Each row of a before or after table is a point. One or more steps were done to the points. Then noise was added and the rows were shuffled. The steps act on columns, c1 being the first. What was done? A step turns or swaps two columns, mirrors them in a line or flattens them onto one, adds a multiple of one to another, or multiplies or shifts one. Angles are multiples of 10 degrees, from the lower column toward the higher: turns from -170 to 170, lines from 10 to 170 but not 90. Use the fewest steps. Two steps may share a column if one is a turn and the other turns, adds or multiplies; they go together, in the order done. Otherwise the lowest column goes first.
In the rows, zero is written as 128.

Before (11 x 3):
[[126 212 109]
 [117 148  85]
 [146 137 157]
 [118  46 115]
 [128 169 162]
 [131 118  87]
 [169 170 146]
 [ 92  96 150]
 [ 81  66  96]
 [114 144  51]
 [141 113 163]]
After (11 x 3):
[[152  95 139]
 [123  73 128]
 [125 207 113]
 [110 133 142]
 [118 111 135]
 [184  63 120]
 [127 171 137]
 [123 134 111]
 [144 118 112]
 [151 130  97]
 [ 85 197 123]]
Steps: turn c1 and c2 by -140 degrees; multiply c3 by 0.4

Before (13 x 8):
[[124 111 126 132 136 132 109 110]
 [157 108 121 108 157  98 130 135]
 [152 118 118 145 169 150 120 119]
 [131 155 140 134 113  85  94  94]
 [106 117 155 154 104  90 103 150]
 [129 107 167 153 121  97 140 113]
 [134 112 144 151 122 146 113 116]
 [160 147 131 115 164 132 121 131]
 [153 120 108 106 143 140 148  98]
 [110 138 131 126 150 136 112  85]
 [101 163 146 134 108  83 128 149]
 [112 115 105 117 156 104 161 132]
 [104 110 165 115 131 125 147 136]]
After (13 x 8):
[[131 146 161 164  97 103 149  94]
 [152 203 139 102 161 124 120 118]
 [111 197 145 123 136 133 134  87]
 [104  99 105 136 144 138 159 136]
 [124 113 147 123 144 126 132 111]
 [154 148 113 130 145 154 105  98]
 [134  83 139 101 139 115 147 115]
 [103  49 145 147 122  85 160 150]
 [159 247 133 132 137 141 132 131]
 [128  72 110 142 140  90 164 114]
 [102 153 126 165  88 102 146 148]
 [112 167  99 156 157 124  98 131]
 [157 157 128 163 160 130 119 135]]
Steps: turn c2 and c5 by -50 degrees; multiply c2 by 3; turn c3 and c7 by 100 degrees; mirror c4 and c6 in the line at 120 degrees

Before (9 x 11):
[[110 178 103 112 152 174  88  94 153  90  81]
 [ 59 106 119 125 147  54 153 162 126 141 148]
 [144 155 100 151 111 146 118 114 149  97 115]
 [ 81  83 194 162 182 101 112 141 188 109 102]
 [ 60 104 121 152 144 126  67  96 180  94  97]
 [ 94 141 149 127 109 149 173 158  91 161 158]
 [ 97 128 184 197 165  94  83 130 168 139 101]
 [120 179 113 101  94 146 129  79 149 117 115]
 [117 146 147 115 110 133 135 179 137 168 162]]
After (9 x 11):
[[110 125 137 113 151 213  96 188 162  90  82]
 [ 60  88 169 153 145 205  72 122 159  94  96]
 [ 93 160 107 126 109  93 167 125  89 160 160]
 [ 80 117 214 163 182 191 129  81 100 111 102]
 [ 59 146 122 126 147  49 158  92 133 141 147]
 [142 128 131 151 110 178 111 157 164  95 115]
 [ 95 130 190 197 164 153  94 127 100 138 101]
 [120 113 137 101  93 175 117 197 151 119 113]
 [119 183 144 115 110 146 131 117 116 169 162]]
Steps: mirror c2 and c8 in the line at 30 degrees; add 1.5 times c9 to c6; turn c3 and c9 by -60 degrees; add 0.3 times c5 to c7

Before (14 x 14):
[[ 87 120 153  95 135  97  71  98 132  96 140 158  86 156]
 [118 161 111 123 175 111 119 140 102 135 176 128 126 138]
 [110 173 137 160 101 148 122 107 127 127 162 150 118 127]
 [103 134 100 113 134 130 133 135 160 157 123  99 105 131]
 [ 85 108 103 135 122 151 161 134 124 130 145 139 142 135]
 [105 135 191 136 116 150 125 125 136 136 122 117 144 128]
 [121 178 135 173 126 132 159 167 162 121 124 122  92 126]
 [102 140 121 142 159 170 119 152  96 122 135 134 107 129]
 [ 98 140 132 125 119 124 163 144 119 156 128 110 146  88]
 [125 157 102 144 119 115 121 166 156 122 106 143 121 139]
 [111 185 145 144 187 112 150 131 118 176 132 124 137 105]
 [146 123 113 134 145  77 132 131 154 135 121 133 126 106]
 [127 131 122 115 146 104 145 117  82 156 150 144 130 136]
 [ 97 129 112 150 127 103 134 118 103 166 142 106 147 125]]
After (14 x 14):
[[144 123 122 134 107  76 132 141 153 146 125 134 125 148]
 [ 97 139 133 126 132 124 162 145 118 197 107 109 148 162]
 [103 135 130 111  99 129 132 137 162 200 127  99 107 122]
 [103 140 109 142 111 169 118 137  93 114 107 134 106 121]
 [119 160 102 124  96 111 117  97 104 146  90 127 125 114]
 [ 86 107 138 134 108 151 161 117 124 134 113 138 140 120]
 [127 130 118 115 117 104 145 102  80 198 124 142 130 126]
 [108 174 144 159 144 147 120  88 126 126 119 150 116 137]
 [111 185  86 145 124 113 150 131 117 248 116 125 137 148]
 [ 86 121 119  95 149  96  70  94 132  47 149 158  86 111]
 [105 136 122 137 191 150 125 132 137 148 133 117 145 128]
 [ 96 127 133 149 113 102 135 113 104 224 125 107 148 133]
 [120 178 128 175 137 132 159 155 162 111 100 121  91 117]
 [124 156 141 142 106 116 121 165 153 113 119 144 121 105]]
Steps: turn c3 and c5 by 110 degrees; multiply c3 by 0.7; turn c8 and c14 by -160 degrees; turn c8 and c11 by 130 degrees; multiply c10 by 2.5

Before (14 x 24):
[[ 86 103  94 168  81 131 120 105 109 121 151  69 100 106 130 113 121 150
   70 149 122 139 152  82]
 [113 113 130 108  71  91 124 105  92 100 163 108 162  98  66  58 107 151
  107 132 126 162 175  94]
 [121 145  37 139  60 105 152 137 102 116 142  75 121  72 117 129  94 169
   51 130 107 101 117 147]
 [174 177 144 123 143 171  96  89 185  69 127 167 104 129 130 126 162 169
  150 145 100 137 102 120]
 [141 120 176  72 102  94 122  97 193 131 202 157 125 139  87 109 159  88
  149 169 181 164 100 117]
 [142 146 121 152 129 174 136 187 158 101 103 143  80 130 138 162 119 139
  117  81 104  96 130 154]
 [150 115 111  85 105  84 145  61 110 178 168 135 119 118  92  87  96 143
  137 166 145 180 164  72]
 [212  49 137 101 119  77  74 165 180 142 197 113 151 152 122 123 139 113
  166 164 153 174  86 149]
 [ 61 124  86 156  82 114 123 139 116 125  80  89  99  93  93 142  62 199
   44 157  78 123 142 165]
 [154 148 141  95 131 156 121 172 189  97 129 129  62  77 133 154 167 170
  100 118  69 142 128 123]
 [178  96 109 113 135  96 102 161 165 176 179 150 163 165  85  97 207  98
  126 152 145 201  91 136]
 [ 97  90  65 165 134 134 157 143 130 122 152  83 154  57  85 145  84 148
   76 152  95 123 140 139]
 [104 142 100 177  93 113 156 153  59 105 131  91 117  65 106 162  95 176
   70 158 128 171 137 134]
 [115 147 136 122 157 136 110 175 174 103 166 177  88 118 158 118 135 190
  131 118 101 116  77 121]]
After (14 x 24):
[[ 45 124  82 156  86 163 130 142 127 126  79  88 100  87  79 142  64 199
   42 162  78 120 140 147]
 [ 75  91  63 161 138 142 156 143 138 121 151  76 157  60  75 143  85 145
   79 151  96 122 139 123]
 [ 82 143  99 179  92 130 154 157  56 110 130  92 119  66 100 163  94 175
   72 157 126 170 144 145]
 [154 179 144 130 142 122 101  94 192  65 127 169 100 135 125 124 159 170
  151 145  94 134  99  89]
 [ 96 151 137 126 154 123 109 133 180 104 163 174  87 116 168 120 134 193
  133 118 102 120 131 123]
 [124 149 119 149 123 161 134 167 167 101 107 144  79 127 139 166 119 137
  116  80 103  91 157  88]
 [109 141  36 139  59 143 150 128 110 110 145  77 121  72 116 125  92 172
   53 126 109 104 124 157]
 [192  46 135 105 120 138  74 130 172 138 198 108 147 156 126 130 139 115
  159 166 150 176 131 179]
 [156 103 110 113 134 131 100 127 159 175 173 151 167 168  75 100 210  96
  122 156 145 205 131 159]
 [126 117 112  83 105  67 146 107 102 179 168 141 119 123  82  90  96 145
  135 169 144 180 109 162]
 [ 92 112 129 106  73  87 120 143  97 102 160 112 161  90  49  65 106 148
  110 130 125 170 137 156]
 [ 63 103  97 171  85  85 121 129 114 123 152  69 101 105 129 115 120 150
   73 148 119 138 128 115]
 [136 147 139  97 133 131 125 152 203  99 130 132  61  77 127 152 166 175
  101 123  67 142 150  98]
 [123 117 179  77 104 110 123  93 180 129 205 159 125 134  73 103 162  89
  150 174 184 169 100 158]]
Steps: shift c1 by -20; turn c6 and c24 by -80 degrees; flatten c8 and c23 onto the line at 40 degrees; add -0.3 times c21 to c9; multiply c15 by 1.3

Before (12 x 48):
[[ 94 113 143 107 123 149 161 155 112 160 127 178 129  97 112 132 112 152
  110 139 116  97 122 156  56  89  86 128 167 152 167  83 132  61 111 100
  172 131 142 125 138 126 131 132 137  58  42 125]
 [107 122 179 137 124 106 141 111 158  85 178 111 142 112 183  78 122 133
   98 129 129 164 135 121 140 164 176 144 133 162  96 122 109 105 172 141
   91 134 131 164 143 106 112 125 154 172 145 157]
 [133 156 132 121 121 130 149 138 123  95 187 116 151 111 164  97 178  66
  110 155 103 161 164 150 128 159 163 106 125 147  77 103 122 112 151 157
  140 151 123 153 157 127 102 136 157 135 180 152]
 [176 115 182 137 127 125 164 123 113 103 155  88 123 120 186  98 146 121
  134 159 107 150 149 114 142 117 181 137 120 156  82 111 148  98 171 161
  114 137  94 124 177 128 133 124 148 155 155 130]
 [118 121 157 127 102 141 178 112 176  56 143 123 169  76 212 107 131  86
  112 153 142 186 175 126 127 154 186 127 149 176  96 120 110 113 136 155
  107 132 111 113 164 123 162 158 153 144 167 126]
 [101  71 126  88  93 140 129 143 129 178  98 162  73 106  93 138  98 144
  161 132 126 129 145 156  88  79  87 151 162 104 122 138 114  46 108 117
  168 112 159 164 125 155 121 120 112  67  51 124]
 [ 90 102 104 131  90 146 139 124 140 155 141 152  86 104 106 164  98 135
   91 130 127 124 104 159  78  92 105 145 146 114 157 110 140  68 118 171
  168  80 146 101 123 144 122 125 122  95  61 125]
 [ 97  61 127  92 104 165 125 133 108 161 100 207 120  97 126 156 145 136
   93 137 111 113 114 166  67 111  79 145 145 140 155 121 136  68 122 134
  174 143 143 138 161 140 131 113 135 130 104 121]
 [151  83 161 105 143 143 137 162 142 136 158 146 136  42 127 116  82 103
  153 108 158  84 122 190 130 190 113 150 104 138  98 122 111 107 117 132
  131 149 150  61 118 126 128 136 179  89 187 107]
 [164 117 164 111  61 119 151 136 135  92 184 125 156 148 201 119 141 114
  139 139  94 119 177 148 184 133 181 118  99 157 120 110  99 100 122 122
  111 133  87 150 163  79 134 171 146 184 159 149]
 [153 132 124  92 129 107 104 146 137 130 132 153  98   7 172 116  99  91
  146 134 156 100 116 167 133 169  81 149  99 175 106 153 141 100 123 109
  158 168 171  48 110  97 116 131 158  93 146 117]
 [167 107 129 111 139 115 151 152 145 104 123 142 119  67 131 108  98  91
  142 113 141 112 156 163 174 167  77 157 119 136 129 126 108 148 154 149
  124 193 179  56 112 104 140 108 169 106 140 126]]
After (12 x 48):
[[165 116 215 111  61 118 151 137 134 112 184 126 171 147 201 141 105 114
  139 140  94 119 177 148 184 133 182 118 106 158 120 110  99 163 121 122
  110 132  88 150 123  80 135 171 147 184 150 149]
 [152  82 212 105 143 144 138 162 143 138 158 145 133  43 128 124 246 104
  154 108 158  84 123 189 130 189 113 150 102 137  98 120 112 190 118 132
  131 148 151  60 123 126 127 135 178  91 138 107]
 [ 89 103 154 131  91 146 139 124 139 130 140 152  76 103 106  83 167 135
   91 130 128 126 105 159  78  91 104 146 145 114 156 110 140  73 117 171
  167  79 147 100 130 144 123 124 121  94 198 125]
 [ 94 112 193 108 123 149 162 154 112 157 128 179 112  98 114 119 161 153
  110 138 117  96 121 156  55  89  86 128 167 153 167  83 132  55 111 101
  172 130 143 125 136 125 132 131 136  59 209 124]
 [133 156 182 121 121 129 151 138 123 110 187 116 165 111 163 174  38  66
  111 153 103 161 164 150 129 159 163 106 130 148  77 103 122 181 151 157
  141 151 121 153 128 128 101 136 156 133 135 153]
 [166 107 179 110 139 115 152 152 146 102 123 141 131  67 130 136 215  92
  142 113 140 112 156 163 174 167  77 156 117 136 128 126 108 136 154 149
  125 192 178  55 125 104 139 108 168 105 105 126]
 [175 114 232 137 127 125 164 123 113 103 155  90 135 121 187 162 111 120
  134 159 107 149 150 113 142 118 180 137 129 155  81 111 148 159 171 161
  114 137  95 123 128 129 132 124 149 156 153 131]
 [153 132 174  93 129 107 103 146 138 114 131 153 102   5 171 130 207  92
  147 135 156  99 116 166 132 167  81 149  98 177 106 153 142 152 124 109
  158 168 172  47 122  98 115 130 158  94 155 117]
 [ 95  61 176  92 105 165 124 133 109 153 101 207 106  97 127 106  63 136
   92 137 112 113 115 166  65 111  79 145 150 140 154 121 134 114 123 134
  172 143 144 138 132 140 130 114 135 130 189 122]
 [101  71 175  88  93 141 129 144 129 144  99 162  56 107  93 108 189 145
  161 132 127 128 145 155  89  79  87 151 160 103 121 138 115  68 108 117
  168 113 159 164 134 153 121 119 111  68 221 124]
 [106 122 230 137 123 106 140 111 158  98 178 113 162 112 184 172 185 130
   98 128 127 165 135 122 140 164 176 143 136 160  95 122 108 148 172 141
   91 133 131 164 128 106 110 123 154 172 148 158]
 [119 122 206 127 103 142 177 112 176  86 143 123 200  77 213 150 138  86
  113 153 142 185 174 127 126 154 186 127 153 176  96 122 111 169 136 154
  107 132 111 114 133 123 162 158 153 142 135 125]]
Steps: shift c3 by 50; turn c10 and c13 by -30 degrees; turn c16 and c17 by -160 degrees; multiply c17 by 2.5; flatten c29 and c41 onto the line at 10 degrees; turn c34 and c47 by -100 degrees

Before (9 x 64):
[[ 83 151 151 207 174 147 129 166 172  98 207 108 126 140 170 124  86 114
  137 100 171 129 100  88 110 112 116 125  65 189  98 117 100 124 178 217
  172 162 109 166 162 195  77 141 100 142 111 152 173 133 148  97  67 120
  126 102 158  96 173 144 106 107  46 147]
 [ 97 140 126 151  99 165 199 111 175 113 161 132 121  96 167 121 102 112
  174  91 202 167 154 101 100 100 125 115 100 158 117 102  77 110 172 186
  187 163 169 114 150 176  67 155 105  87 101 175 125  90 156  99  76 117
  145 110 141  88 169 150 152 112  98 128]
 [149 126 208  77 151  79  97 129  85 175  66 157  76 158 116 118  93 168
  136 139 141 131 123  73 116 108 141 143 128 160 125 164 134 154  87  49
  126  77 159 149 159  96 168 130 166 109 168  89 134 130 133 149 152 169
  162 152 118 115 128  95 107 113 138 103]
 [ 78 106 136 143 134 136 158 161 162  88 180 141 160 138 157  99  93 114
  149 143 207 170  95 117 126  96 121  74  54 190  48  91 104 182 123 163
  160 172 109 147 145 171  77 117  79  90 100 172 212 156 161  79  44 105
  145 113 144 107 114 130 127 120 122 127]
 [192 144 213 108 134  62 144 164  94 154  85 162 114 181 108 137 165 149
  139 130 116 141 101 108 152 116 139 150  96 125 136 143 169 131  89  77
  104 114 146 136 113  98 141  99 184  98 139 125 143 150 155 153 141 130
  128 139 143 115  89 129 125 103 153 133]
 [158 139 176 112 154 110 114 172  93 144 100 133 106 128 105 144 139 127
  135 143 115 154 136 111  93 184 105 104 131 105 145 131 168 131  75 108
  143 150 177 121 108 110 192 102 135 113 157  86 153 147 143 108 129 155
  111 164 108 139 100 142 121 128 139 146]
 [132 117 167  74 133  97  91 129 104 148 145 184 112 107 142 143 130  79
  111 151  89 123 135 113  88 102 102  77 109 128 135 147 169 165 102 128
  144 140 181 148 146 100 187 117 205 137 188  88 172 110 153 164 167 151
  165 140 136 109  77 196  97 133 211 162]
 [136  46 151 134 164 145  60 148 130  95  93 114 172  45 132 128  50 120
   94 164 179  67  25 162 142 129 167 110 147 183 103  49 135  77 118  91
  111  87 104  63  96 208 110 234  50 120  73 203 158 119 170  93 154 136
  131 142 135 196 201 134  37 128 176 239]
 [132 131 186  92 156 105 126 130  87 158  74 167  86 133 111 121 121 125
  121  86 132 165 123 112 142 135 119 134 127 128 153 139 188 150  99  97
  112 156 116 138 164 116 165  77 182  97 121 110 131 120 120 102 173 168
  140 153 146 175  71 108 176 130 147 124]]
After (9 x 64):
[[132 117 168  73 132  98  91 114 106 150 145 184 113 106 143 144 113  78
  112 150  89 109 134 115  87 102 101  76 142 129 136 148 169 118 103 128
  144 142 183 151 145  99 187 117 205 136 189  88 133 109 154 164 167 117
  165 141 136 110  76 196  97 133 164 182]
 [157 139 176 112 152 109 114  97  93 146 100 135 106 127 106 144 112 127
  135 143 114  94 135 111  94 185 105 105  97 105 145 130 168 128  75 109
  144 150 179 121 108 112 192 100 136 113 157  85 126 146 142 109 129 144
  110 163 108 139 101 141 119 128 131 156]
 [138  48 154 133 164 143  59 125 131  96  93 113 173  45 133 129 164 121
   94 163 179 142  26 161 142 129 168 111 100 181 104  51 135  60 119  91
  110  86 106  63  95 208 110 236  52 120  72 203 226 119 171  93 154  69
  131 144 134 197 202 134  37 129 135 221]
 [ 82 151 152 206 173 147 129  59 173  96 205 108 125 138 171 124 161 113
  137  99 173 135  99  89 109 111 116 124 151 191  98 116  99 166 178 217
  171 161 110 165 161 194  77 142 100 141 111 152 134 133 146  96  67 132
  124 104 158  97 173 145 108 107  98 184]
 [ 98 141 126 151  98 165 199 124 177 113 162 131 121  96 167 122 152 114
  177  91 202 126 156 101 100 101 124 115 160 158 116 103  78 128 171 187
  187 163 170 114 150 175  67 156 105  87 101 176 139  90 158 100  75 169
  145 110 141  88 169 151 152 112 114 128]
 [ 77 106 136 143 136 136 157  55 162  88 179 141 159 137 156  99 162 114
  149 143 207 133  94 117 125  97 122  74 163 191  49  91 105 176 122 163
  160 172 108 146 145 169  78 117  79  92  99 171  96 155 164  80  45 177
  144 112 146 107 113 130 128 119 137 207]
 [148 126 209  77 153  80  97 127  86 175  66 157  74 158 115 118 169 169
  137 138 141  88 124  74 115 109 141 143 128 160 124 163 135 144  89  49
  125  76 160 150 161  96 167 129 164 109 168  89 113 128 131 151 152 117
  163 151 118 116 128  95 106 114 135 128]
 [132 129 188  90 155 106 127 127  88 157  73 168  86 134 111 120 137 126
  121  86 131  77 123 111 141 134 118 133 126 128 152 137 189 138  99  97
  113 156 115 137 166 117 166  76 182  98 120 112 126 118 119 101 174 149
  141 152 145 176  70 107 178 131 140 130]
 [192 144 213 109 134  62 143  79  95 154  84 161 112 182 107 138  92 151
  139 131 115 122 100 110 153 116 139 149 128 125 136 143 169 119  89  77
  105 115 146 136 112  96 142  99 184  98 139 125 114 150 154 154 141 138
  128 138 142 117  90 130 125 104 138 138]]
Steps: turn c8 and c29 by -140 degrees; turn c17 and c64 by 160 degrees; turn c49 and c64 by 120 degrees; turn c22 and c54 by 110 degrees; turn c34 and c63 by 30 degrees; multiply c63 by 0.4
